Every row gives one point. Each copy is the shape, with its points in the same order, turned, moved and blurred by noise. Is it also mirrored, or only turned?

Shape (5 x 2):
[[ 17 -27]
 [-56  18]
 [ 43  17]
 [-34 -42]
 [ 11  29]]
Copy 1:
[[-35   7]
 [ 45   7]
 [-43 -44]
 [ -1  46]
 [ -8 -46]]
Copy 1 is: only turned
Copy 2, 5 rows:
[[ 28  20]
 [-16 -49]
 [-29  42]
 [ 36 -28]
 [-31  19]]
Copy 2 is: only turned
Copy 3:
[[ 19  -3]
 [-49  49]
 [-13 -45]
 [ 17  43]
 [-32 -21]]
Copy 3 is: mirrored
Copy 4, 5 rows:
[[ 19  31]
 [-73   6]
 [ 17 -25]
 [-31  55]
 [-12 -20]]
Copy 4 is: mirrored

Shape:
[[  5  39  24 -22]
 [ -6  23  26  12]
 [ -5  -6  -5  12]
 [-23 -12  23   5]
 [ 50  39  25  -3]
 [ -7 -12  -1 -95]
 [ 50 -11  29  -2]]
Copy 1, 7 rows:
[[ 10 -65  12  27]
 [-16 -26  18  22]
 [  2  -4   7   0]
 [-27 -17  10 -10]
 [ 29 -48  52  36]
 [ 32 -87 -26 -62]
 [ 19 -29  59 -10]]
Copy 1 is: mirrored
Copy 2 (7 x 4):
[[-44  -4 -18   1]
 [-10  -2 -20   1]
 [  4   3  18   8]
 [  5  -8  -4  32]
 [-52  39 -18 -16]
 [-81 -21  40  64]
 [-26  57  -2  23]]
Copy 2 is: only turned

Shape (12 x 6):
[[ -7 -15  11 -24  18 -18]
 [ -4  23 -28  22 -74  -3]
 [ -7  29 -60   4 -41 -25]
 [ 18  27 -26 -12  35 -23]
 [ 53  22 -41 -28 -14 -27]
 [-21  27 -16   4  10  11]
 [ 30   6 -12  71  23 -10]
 [ -2  -4 -49 -20  31   0]
 [  4  14  86  47  29 -14]
 [ 58 -33 -49  -5  12  15]
 [-26  26  71 -25  25 -20]
 [-18 -17 -54  93   3 -27]]
Copy 1:
[[-17  26  -5 -18 -34  -2]
 [-30 -44 -24   9   2  81]
 [-18 -30 -45 -37 -10  69]
 [ 29  18 -27 -44 -30  28]
 [  6  34 -53 -23 -24  72]
 [ 13 -30 -19 -14 -34  16]
 [ 50  -2   0 -13  42  26]
 [  9   5 -57 -37 -25   0]
 [ 37  13  77  18 -10   1]
 [ 13  41 -77   4  14  20]
 [  0  16  54  -4 -74   1]
 [  9 -47 -13 -43  74  16]]
Copy 1 is: only turned
Copy 2 (12 x 6):
[[  6 -10  20  10  43   7]
 [-39  32 -52 -42  11  22]
 [ -1  39 -36 -62  -5   0]
 [ 49   1 -14  -9  15 -20]
 [ 27 -18 -44 -33  51 -16]
 [  2  -3 -16  13 -20  12]
 [-38  11 -15  11   7 -67]
 [ 34 -22  15 -24 -14 -14]
 [-42  15  -6  93  46 -26]
 [ -9 -55   1 -48  12 -37]
 [  8   8   3  68  52  32]
 [-48  60   7 -28 -33 -62]]
Copy 2 is: mirrored
Copy 3, 12 rows:
[[ 10  35   1   6  14 -13]
 [ -8 -72  -9 -34  -7  -7]
 [ 34 -64  -1 -14  -1  12]
 [ 24  -1  13  47   1  15]
 [ 27 -43 -17  53  11 -16]
 [ 14   1   8  -5 -26  23]
 [-40 -21  22  27  22  57]
 [ 40  11 -27  19   3  28]
 [-71  42  64   9  -1  -3]
 [ -2 -14 -61  52  26  27]
 [ -8  56  47   1 -18 -43]
 [-13 -40  17 -30  51  86]]
Copy 3 is: mirrored

Shape (12 x 9):
[[  7  42  -6  17 -17   9 -36   9 -31]
 [-31  33   9  53 -78 -28 -23   2   1]
 [ -9  51 -26  49  21 -19 -37 -11  -9]
 [ 34  11 -26 -35  21  -6 -39 -14  18]
 [ 25 -18   4 -43 -15 -20  39 -21 -10]
 [-22   1 -19 -44  27 -22 -29 -26 -21]
 [-30  54  -1 -28 -25   8 -39  13  15]
 [-23  -7  -5 -44   3  -3  95 -30   5]
 [-22  11 -12 -19  13  29 -15 -17  18]
 [-15 -10  15  -3  25  53 -16   6  14]
 [ -5   4  16 -19  30 -14  15  12   7]
 [  8  51  18 -46  29   1 -25 -65  13]]
Copy 1 (12 x 9):
[[ -4  -5  19  19  67  -6   2 -42  -9]
 [  2 -15 -37   5  78   1  14 -70  63]
 [-27  22  38  -1  59  21 -24 -36  32]
 [-12  56  26  38  10  18   8 -36 -31]
 [ 37  49 -14   2  -2 -50  27 -25 -27]
 [-19  17  10 -12 -17   2  -4 -43 -36]
 [-31 -20  19  40  17  11  37 -57   5]
 [ 39  21  13 -36 -38 -55  61  13   5]
 [ 10   8  37   7  -8  35  23 -26  -8]
 [ 42 -21  27  28  -6  29  -7  -3 -10]
 [ -2  15   3  24 -18 -18  -2  -4   0]
 [  1  27  72  26 -20 -12   0 -83  -7]]
Copy 1 is: only turned
Copy 2:
[[ 32   1 -60  -2 -28   0  12 -13 -10]
 [ 17  39 -61  33 -67  29   3  45 -15]
 [  3   2 -84  39  10  15  32 -10   4]
 [ -8  38 -27 -29  29 -28  28 -30   2]
 [ 12  26   6 -35  39 -23 -26  33 -29]
 [  2  45 -38  -4  45   4 -22 -44 -18]
 [  2  45 -43  19 -41 -24   7 -38 -42]
 [-27   5  20   0  50 -17 -40  38 -84]
 [-20  17  -9   3   5   4  13 -39 -36]
 [-16 -14  18   7 -12   4   4 -48 -10]
 [ -7   8  -4  21  20 -34 -23  -6 -10]
 [ 33  48  -5  18  48 -19  47 -38 -42]]
Copy 2 is: mirrored
Copy 3 (12 x 9):
[[-22  23 -22  35  27 -24 -10   7   9]
 [-19  50 -46  73 -17 -20  56  16 -11]
 [ -3   7  13  35  -8 -64   8 -19   8]
 [  4   4  -1 -10  -1   2 -10 -21  65]
 [  0 -17 -23 -27  -3  59  26   5  14]
 [  5   5 -23 -56  -6 -26  21  -9  38]
 [-49  67 -33   2 -10 -19  -6  -8  17]
 [-34 -42 -18 -54 -40  67  35 -16 -29]
 [-17  15 -29 -18 -36  -6 -19 -35  18]
 [  7  12 -35 -13 -33  -5 -56 -30  -6]
 [  4  16   8 -27 -16  20  -2   0 -11]
 [-11  23  -2 -39  14  -5  14 -82  37]]
Copy 3 is: only turned
Copy 4:
[[-18  23 -22 -37  21 -27 -14 -34 -24]
 [  8 -25 -51 -15  13 -78 -17  19 -19]
 [-44  34 -13 -35  -1 -31  27   5 -45]
 [-51  23  -2  23  19  22  11 -25  14]
 [ -8 -25  31  58  20   8 -21 -32 -19]
 [-54  -5   6   3  26  44 -11  11 -26]
 [  5  29 -56 -17  25  11 -25   4   1]
 [ 50 -31  44  67   3  40   4   6 -52]
 [ -1   9   6 -14   5  37   8   2   5]
 [  1  -2  14 -39 -20  28  -2 -32  18]
 [-18  -3   0  19 -32  21 -16 -14 -32]
 [-26  61  38  15  19  27 -26  20  -2]]
Copy 4 is: only turned

Shape (17 x 12):
[[ -8  -3 -20  44 -13 -14  20   4 -10 -21 -25 -13]
 [ -6  -7 -31  -6  29 -10 -28  18  14 -11   4  69]
 [-19   1 -23  18  -7 -14 -14  17  10 -16   4  80]
 [ -3   3 -22  21 -24 -13  12 -48  15   4 -16 -12]
 [  8  27 -34 -10 -25   8 -18  29  10 -21 -22   3]
 [ 30   5 -16  59   2  10  -3   4  -7  -3  12 -17]
 [ -4  10 -17   1  11 -14  11 -12  11 -22  10   8]
 [ -3   0  39   8 -22  -8   8  -6 -15 -11   1 -18]
 [ -3  -7  -5  -5   1  31 -14   6   3 -13 -14  -3]
 [ 19   1 -26  13 -21   3  16   0 -14  -7  14   5]
 [-12  13  11  27  44 -11 -40 -23 -56 -15   9 -23]
 [  4  12 -28   9  -7  68  -6  18   6   7   5 -21]
 [-16   4  -9  18  -7   2 -17  11  13 -20  19 -22]
 [-13   5 -14  25   8 -20   0  12   3  30  10 -21]
 [-10  76  -9   1  38  -9   8  17  11 -17   1  -9]
 [ 36  -2  -1  31 -19   3  20  34   8 -23  -7 -13]
 [ 44  36  74  -4 -24 -14  21 -42  11 -20   1   1]]
Copy 1:
[[-15 -13   9  22  15  38 -19   5  -7  16  -2  27]
 [  8  16   6  14 -29  11 -22 -47 -30 -48  11 -24]
 [ -3  -3  20   1 -21  31 -28 -42 -55 -45  16   0]
 [  9 -37  39  12   2  30  18  10  11   1 -15  15]
 [ 11   5  17 -18 -21  40 -29 -19  20   3  27   1]
 [  2 -40 -26  22  -7  -1 -16  16   2   1  10  28]
 [ 25 -12  13   9  17  23 -17  -9  -3 -19  -7 -11]
 [  9  -9  -6 -23  34  14  12   1 -12  26 -20  15]
 [ -9  -7  -4  -7   1  20   2 -23  16   4  15 -19]
 [ 12 -11  -1   4   6  28  -4  23  -8  -8  22   8]
 [  8   1 -51  18  32  16  13 -34  26 -24 -32  41]
 [-24 -27 -18 -21  -8  14 -18  17  45 -15  27 -20]
 [  5 -15   7 -10  28  -1 -25 -13  15  -8  11  11]
 [ -1   7   7   6   6 -15 -18  21  14 -17 -22  23]
 [ 35   2 -11 -19   2  33 -67  -6  34 -20 -37  -4]
 [ 10 -19 -13   0  -1  12 -35  14  -9  39  19   2]
 [ 66 -50 -13 -42   5  28  20  -4 -25  46 -46  -5]]
Copy 1 is: only turned
Copy 2:
[[-46 -19  10  -1  27 -11  -6   3 -29  14   4  29]
 [ 11 -46  -3   1 -43   9  50 -24  -6  20  28   6]
 [  0 -71 -18   6 -16  19  25 -22   5  18  28  17]
 [-48 -10  35   5  -8  17 -14  25  -5 -16  17  33]
 [  0  -2  -5 -27   3  -4  17  -7  24   2   1  46]
 [-25  16  -9  -5  33  -4   9  32 -34  21  37  12]
 [-24 -12  19 -15 -11  -9   0 -14   2   0  37   3]
 [ -8   0   6  -5  16   8 -46   1 -15  -2  -5 -14]
 [ -9  11  10 -15  -4  18   9   3  14  27  -7   7]
 [-15 -16  11 -17  25  13   9  11 -12 -10  24   9]
 [  9  -2  25  24   1 -53  -6  41 -24  30   4 -36]
 [-18  37  -6 -23  21  14  35  29  35  18   0  -1]
 [-12  12  14  12  22 -10  -2 -11  14  18  23  10]
 [-27  12   1  25  10 -11  17  -9 -24 -17  12   3]
 [-34   8 -22 -23 -23 -63   3 -14  17  -2  21   4]
 [-23  11 -18 -37  44   5  -6 -11 -26  21  21  23]
 [-14  -5  -8 -45 -24  23 -95  19  -7 -11  23 -10]]
Copy 2 is: mirrored
Copy 3, 17 rows:
[[-12  -6 -38  -7  36  12  31  -4  32   2 -14  10]
 [ 42  36  20  18  -2 -22 -19  14  32  -6  14  30]
 [ 45  41 -13  26  21 -19 -25   6  26 -21  -4  32]
 [-13 -35 -23  -2  26 -18  -6 -36  33   0 -19  -5]
 [ 30   5 -21 -30  -5  23 -20  -4  22  22 -12   0]
 [-26 -24  -9 -19  42  15  -8  35  28  -7   3   8]
 [  7  -4   9  21  11   7  -2 -12  34  -6 -10  -6]
 [-24 -19 -30  17   3  19   5  -7 -23  -9 -10  -5]
 [  7  -1  -9  -8   6  -4  -2   3  -2  22  19 -13]
 [  6  -9  -4 -19  24   5   1   4  16 -26 -21  -8]
 [-68  15  30  14  23  10   6   9  -7  31 -14  23]
 [  1  -4  -5 -48  34  14 -23   8   6   6  31 -42]
 [  5 -16  -2   7  33  32 -12  -9   4  10  10   7]
 [-29 -11  -4  -8  21  25  -7 -21  27 -19  25  22]
 [-19  29   5  18  -6  57 -26  -6  57  17  -2 -16]
 [  7 -25 -34 -14   7  32  15  34  19 -14  -2  -1]
 [-38 -44 -37  49 -41   8 -30  11  -9 -21 -42 -33]]
Copy 3 is: only turned
